Each row is a point. The points of each table are mixes of a few directions, plus a little noise. Count the directions of each table, and those that both share. Where both have some left over, give the other angles between the two spaces (their principal angles), to ten degrees, smallest first.
(in the rows, 128 means zero)

First (4 x 2):
[[149 170]
 [116 102]
 [148 173]
 [ 97  67]]
Second, 7 rows:
[[128 129]
 [137 148]
 [127 124]
 [104  78]
 [166 206]
 [ 96  62]
 [138 150]]
Directions: first 1, second 1, shared 1

First, 7 rows:
[[134 137]
 [125 124]
 [ 92  76]
 [112 105]
 [172 193]
 [ 99  85]
 [162 177]]
Second (5 x 2):
[[171 191]
 [141 145]
 [ 88  68]
 [110 103]
 [130 132]]
Directions: first 1, second 1, shared 1

First, 5 rows:
[[124 143 142]
 [124 142 142]
 [112 194 187]
 [142  65  73]
 [137  93  96]]
Second:
[[131 135 126]
 [198 185  59]
 [100  86 142]
 [102  99 149]
 [145 143 113]
 [ 90 119 177]]
Directions: first 1, second 2, shared 1

First (8 x 4):
[[151 161  94 120]
 [134 103 156  89]
 [156 152 106 100]
 [ 76  97 156 196]
 [140 135 122 115]
 [164 166  89 103]
 [ 61  61 194 179]
 [143 147 108 124]]
Second, 5 rows:
[[145  90 107  66]
 [120 165 156 169]
 [121  89  88 116]
 [ 97 147 122 202]
 [154 152 171  88]]
Directions: first 2, second 2, shared 1; angles 90

First, 6 rows:
[[128 135  60 167  81 110]
 [118  60 208 104 166 186]
 [133 142 154 112 177 117]
 [134 143 125 136 190 105]
 [131 158 128 112 112 115]
 [124 128  91 141  41 134]]
Second:
[[140 143 105 132 157 131]
 [130 123 141  97 101 171]
 [ 57 115 131  84  69 109]
 [150  92 167 216 214  67]
 [148 156 112 117  77 144]
 [143 139 112 122 150 147]]
Directions: first 3, second 4, shared 2; angles 80

First (10 x 8):
[[122 114 129 113 130 147 127 131]
 [149 173 125 176 122  67 131 119]
 [ 86  40 134  34 140 249 123 147]
 [114  99 130  97 132 167 126 134]
 [118 106 129 105 131 158 127 133]
 [156 188 124 192 120  46 131 115]
 [132 136 128 136 127 117 128 126]
 [131 134 128 134 127 120 128 127]
 [135 142 127 144 126 108 129 125]
 [137 148 127 149 125 101 129 124]]
Second, 8 rows:
[[136  99 139 145 124 114 145 110]
 [144 118 112 125 123 172  82 172]
 [141 118 141 140  87  62 134  71]
 [109 105 152 114 215 187 192 148]
 [142 157 107 163 121 119 103 160]
 [ 84 163 124  95  93  87 147  82]
 [149 135 140 112 155 145 115 136]
 [117 129 109 129 105 139 108 145]]
Directions: first 1, second 5, shared 1

First (8 x 9):
[[153 167 123 189 249 156 102 150 123]
 [ 49 101 147  97  57  91 113 109 113]
 [206 127 103 102  76 144 206 128 162]
 [ 57 140 140 169 175 112  92 124 113]
 [189 103 117 139 153 134 135 142 113]
 [116 137 145  90 112 140  88 124 126]
 [120 142 136  72  63 139 137 113 149]
 [137 107 115 166 148 112 152 133 119]]
Second:
[[ 89 100 104 136 106 116 159 180 119]
 [176 149 152 128 169 189  92  93 159]
 [ 89 208 141 123 126  43 129  93 133]
 [107 102 120 125  81  47 143 125  77]
 [133  79  99  82 118 125 163 158 105]
 [160 145 134 130 123 200 100 126 113]
 [140 111 148 176 177 178 105 124 193]]
Directions: first 4, second 5, shared 1; angles 30, 60, 70

First:
[[117  96 172 120 104 135 182 119 150 126 127]
 [121 220  95 132 135  97  71 160 154  74 123]
 [136  93 171 129 117  70 167 140 169 122 171]
 [143 106 159 115 105  87 176 145 138 135 144]
 [126  91 133 150 160 108 105 118 157 131 170]
 [153 132  97 105 117 163 136 125  48 175  87]
 [101  82 149 164 167 116  98 103 196 106 184]
 [102 151 144 146 136 104 106 132 195  78 154]
 [111 155 106 134 135 168 100 116 120 117 104]
 [153 114  81 101 118 208 136 106   7 205  60]
 [141 167 100 107 111 149 127 138  79 140  85]]
Second, 10 rows:
[[105  42 116 174 200 169  65  69 144 153 177]
 [150 124 111 132 148  91 105 142 124 141 155]
 [ 89 124 133 140 131 192 119  95 142 112 105]
 [ 86 111 150 132 117 203 146  90 141 113  94]
 [ 83  76 168 134 115 215 169  74 140 128 102]
 [138 120 139 118 115 111 149 137 122 136 129]
 [153 125 144 109 102  89 169 152 115 142 132]
 [175 117 128 116 128  50 145 163 113 156 164]
 [140 234  98 107 103  95 109 177 120  88  95]
 [159 207  94 116 121  67  97 180 118 108 126]]
Directions: first 4, second 3, shared 3

First, 10 rows:
[[121  75 121 109 118 168 131 120 189 131 110]
 [124 131 109 139 106 158 131  82 175 117 134]
 [ 91 154 153 118 144 118 129 153  44 121 133]
 [ 86 156 109 160 145  76 150 211  92 178 160]
 [ 81 123 154 117 167 119 146 181  78 129  95]
 [201 143 141 130 143  70 109 143  93 134 126]
 [117  61 114  82  75 220 113  73 203 115 143]
 [155 113 114 118  85 174 110  59 184 111 145]
 [180 176 112 183 141  90 137  82 173 114 107]
 [128 152 149 127 156  84 127 174  49 134 129]]
Second (8 x 11):
[[134 136 126 118  79 118 118 120 156  94 130]
 [107 130 105 108  88 141 125 137 154 101 123]
 [204 140 160 138  84  50 100  89 173  98 177]
 [168 101 159 120 174 110  80 117 125 165 131]
 [ 88 157 125 187 169 156 215 142  45 146 112]
 [107  94  92 152 140 131 118 213  66 107 175]
 [ 87 133 121  98  94 180 124 125 138 112  66]
 [128 132 135 103 197 138 144  81 166 202 108]]
Directions: first 5, second 5, shared 0; angles 30, 40, 40, 40, 70

First, 10 rows:
[[142  84  55  50 204 159 186 207  90 172 122 142]
 [106 191 135 101  99 212 137 133 174 177 149 171]
 [196 194 143 113 143  76  80  96  81 104 136 148]
 [191 160 123 108 153  88  89 121  80 104 144 151]
 [ 86 110 167 180 102  88 142  85 147 116  86  67]
 [115 152 178 186  74 107  88  75 156  96 133 117]
 [110  54 118 159 133 101 137 138 125 102 117  95]
 [140 146 122 100 156 114 148 129 104 148 106 119]
 [103 112 137 151 104 144 127 125 155 124 133 124]
 [ 91  76 103 132 113 191 145 170 167 139 153 145]]
Second, 9 rows:
[[123 141 142  99 140 189 164 120 118 171 130 113]
 [117 130 146 116 102 156 144 141 149 151 106 124]
 [152 141 209 113  90 216 125 117 114 146 125 103]
 [149  93  93 102  70  63 145 164 145 125  91 144]
 [156 156 155  79 158 185 142 142  88 161 115 118]
 [158 108 112 157 115  32  68 144 126  59 121 154]
 [175 106 157 156  82  86  77 113 113  72 144 130]
 [ 77 124  72 144 171 121 173  94 138 150 164 122]
 [ 43 155  70 187 223  97 113 110 165 111 153 144]]
Directions: first 4, second 5, shared 2; angles 60, 90

First:
[[ 93 137 111 144 136 129 108  99 112 116 157  91 132 126]
 [234 138 120 120  93 159 162 176 138 128  62 136 149 135]
 [ 96 128 116 146 127 130 104 110 110 104 151  87 123 140]
 [ 81 150 119 131 153 111 130  85 153 140 139 135 140 133]
 [156 100 140 131 145 128 180 191 160 207  95 189 133  92]
 [139 147 164  87 121 113 109 101 129 106 135 124 127 159]
 [115 131 142 125 127 122 116 115 133 115 130 113 125 158]
 [140 153 121 105 127 127 114  97 107 112 150 121 140 108]
 [ 66  98 117 151 133 117 118 126 126 105 142 169  89 114]
 [162 100 129 141 118 145 138 182 111 149 119 117 125 113]]
Second (11 x 14):
[[137 107 148 114 128 119 142 155 137 142 117 185 109 112]
 [142 100 174  89 124 105 149 160 151 139 108 231  93 110]
 [ 88 143 117 140 127 121 111  88 139  89 129 115 121 164]
 [179 146 129 109 126 143 130 132 106 150 139  85 162 109]
 [138 122 157  93 124 112 133 132 142 123 115 187 112 128]
 [ 90 126 145 115 124 104 124 105 157  92 113 189  94 157]
 [122 160  79 168 131 158 109  97  99 120 151   7 173 141]
 [147 126 128 124 128 133 132 140 120 142 130 122 136 114]
 [163 125 120 130 130 145 136 154 106 163 137  94 152 100]
 [ 87 113 103 169 134 131 128 131 132 126 131 115 118 134]
 [111 135 104 153 130 140 120 113 122 120 136  85 139 138]]
Directions: first 6, second 3, shared 3

First:
[[167  76 210 159 104 181 140 135 125 141 162 109 153 154 100  89 161 137]
 [132 124 146 153 133 203 155 134 129 159 163 104 118 173 129 110 157 140]
 [115 219  56  83 124  20  76 134 130 106  68 110 134 102 160 201  61 156]
 [140  90 146 158 109 166 118 127 124 139 139 153 162 142 134 108 142  92]
 [122 108 151 121 131 115 157 126 126 111 120 152 112 121 121 118 114 151]
 [ 63 201  26 120 200 204 182 125 138 170 158 100  38 168 160 147 155 138]
 [100 175  74  94 134  48 117 127 127 100  74 161 117 106 162 173  63 150]
 [156  66 175 149 103 135 107 123 124 121 139 149 169 108 105  96 151  83]
 [157  92 169 117 114  80  99 121 129 104 129 115 149  77  82 111 148 103]]
Second, 11 rows:
[[181 100 132  69 222 129 153 143 140 131 111 176 117 107  55  91 189 143]
 [181 130 102  82 186 127 138 124 162 142 102 174 135  96  73 107 156 130]
 [ 81  34  83 109 203 126 178 154 137  70 100 191 104 132 130 113 175 173]
 [ 57 162 104 135  63 121 118 129 147 105 133 105 122 129 126 154 101  95]
 [ 56 102 158 131 116 135 184 131 121  89 155 130  74 136 109 115 133 129]
 [153 142 158 169 107 146 117 121  95 164 150  74 131 164 190 141 104 161]
 [169 141 144 137  96 108  82 108 117 148 121 146 170  98 131 126 104  71]
 [ 90 172 122 134  64  92  26 168  91 104 137  53 183 162 135 186 134  70]
 [ 97 129  99 141  98 124 131 112 148 120 119 146 131 112 141 136 100 113]
 [180 139 164 190  78 147 140  57 126 191 136 147 133  98 198 105  43 119]
 [159 155 141 109 177 153 134 158 113 148 143  67 113 174 116 138 166 195]]
Directions: first 5, second 6, shared 2; angles 40, 50, 90

First, 10 rows:
[[116  93  79  91 136 128 118 109  87 188 135 150 147 122 123 155 158 181
  182 112]
 [107  90  98 101 142 112 128 111  93 188 152 137 152 137 105 164 179 180
  169 107]
 [133 131 122 126 126 136 124 128 127 124 119 133 125 122 137 122 117 125
  130 131]
 [109  97 105 106 140 113 129 113  99 178 150 135 148 137 107 158 171 172
  161 110]
 [106 112 155 138 141  94 145 126 130 147 168 106 143 158  87 154 179 143
  116 112]
 [130 111  79  96 129 145 113 115  98 163 114 155 136 110 145 136 126 160
  173 124]
 [162 195 192 183 105 149 132 161 195  18  92 106  86 119 161  67  46  31
   47 164]
 [165 173 130 143 105 170 113 144 156  61  75 139  95  95 183  76  42  71
  104 160]
 [158 153 100 120 111 171 107 133 132  97  76 153 107  91 181  92  59 102
  138 151]
 [ 94 124 219 177 146  63 169 139 164 116 201  68 141 191  50 156 203 114
   60 110]]
Second, 9 rows:
[[ 93  91 121  98 128  86 146 147  66 199 103  69 143 119  63 200 165 152
  129  78]
 [ 83 149 105 140 112 143 152 120 113 139 116 206 129  93 153 114 138 160
  139 154]
 [216  92  28  46 131 183  51 114  89 155  65 120 122  93 185 124  44 132
  217 113]
 [ 87 167 124 157 104 149 153 128 132 110 112 206 120  96 161  96 119 134
  116 166]
 [120 102 122 116 141 112 126 115 117 161 157 122 145 150 105 151 170 159
  149 111]
 [150 135 150 157 155 143 109  90 192  86 216 181 134 181 160  79 157 143
  140 162]
 [132 133 165 132 118 102 143 163 122 119  90  43 115 123  87 155 108  81
   75 102]
 [113 141 154 140 112 114 148 157 118 121  89  87 117 111 104 144 112  95
   86 115]
 [156 143 184 172 147 121 120 115 201  69 197 127 125 183 133  92 142 101
   97 146]]
Directions: first 2, second 4, shared 2

First, 9 rows:
[[ 54  79 153 119 169 155 121  97 125 212 109 126  87 134 183 110 155 179
  135 130 104 162 146 106]
 [  7  48  93 158 168 178 135  98 134 156  99 202 126 101 161 158 133 113
  127 125 171 175 164  94]
 [155 156 128 151 106  96 141 145 117 103 143 142 166 150  92 124 137 121
  135 113 136 126  98 131]
 [171 172 120 123  92 103 112 145 104  96 125 115 138 151 110 115 122 132
  111 107 129 128  97 158]
 [191 167 126 105 109  97 115 138 117 111 142  86 119 133 109 117 115 135
  122 129 113 106 115 151]
 [123 106 117 113 161 103 131 105 125 167 148 114 104 113 123 131 126 148
  147 144 120 125 149 110]
 [ 97 100  81 129 145 122 122 110 117 128 124 151 120 106 122 149 113 118
  124 127 156 143 147 121]
 [186 164 177 139 100 141 154 165 165  85 146 113 165 136 111 125 131  96
  137 144 113  85 113 130]
 [164 157 156 116 100 159 121 151 147  94 118 102 127 131 142 121 120 111
  112 133 112 103 122 149]]
Second (9 x 24):
[[160 152 162 149 100 117 128 153 117 115 124 115 142 138 103 109 150 145
  145 112 130 137 120 148]
 [ 69  67  72 116 171 130 107  88 115 160 115 140  83  77 137 153 111 136
  134 137 160 157 184 117]
 [153 150 131 103 140  98 138 116 129 150 156 107 127 158 133 117 121 139
  120 137  91 101  96 116]
 [127 131 165 152 144 102 172 130 142 159 164 145 168 163 110 119 157 136
  157 133 106 117  95  90]
 [115 139  95 112 107 131  83 122  89 118  90 124 100 137 151 118 120 148
   91  97 138 160 120 164]
 [160 166  88 137  90 129 132 150 133  43 129 158 171 133 105 153  95  65
   96 117 157 106  99 145]
 [168 142 165 131 122 118 137 143 140 129 143  99 132 121 108 118 140 137
  154 140 114 110 136 131]
 [144 147 174 149 107 160 153 158 163  99 130 138 166 140 129 127 138  96
  132 135 118 103 112 122]
 [ 55  62  99 105 173 162  99  87 125 180  98 126  63  84 174 140 119 150
  125 140 137 159 188 120]]
Directions: first 5, second 6, shared 5
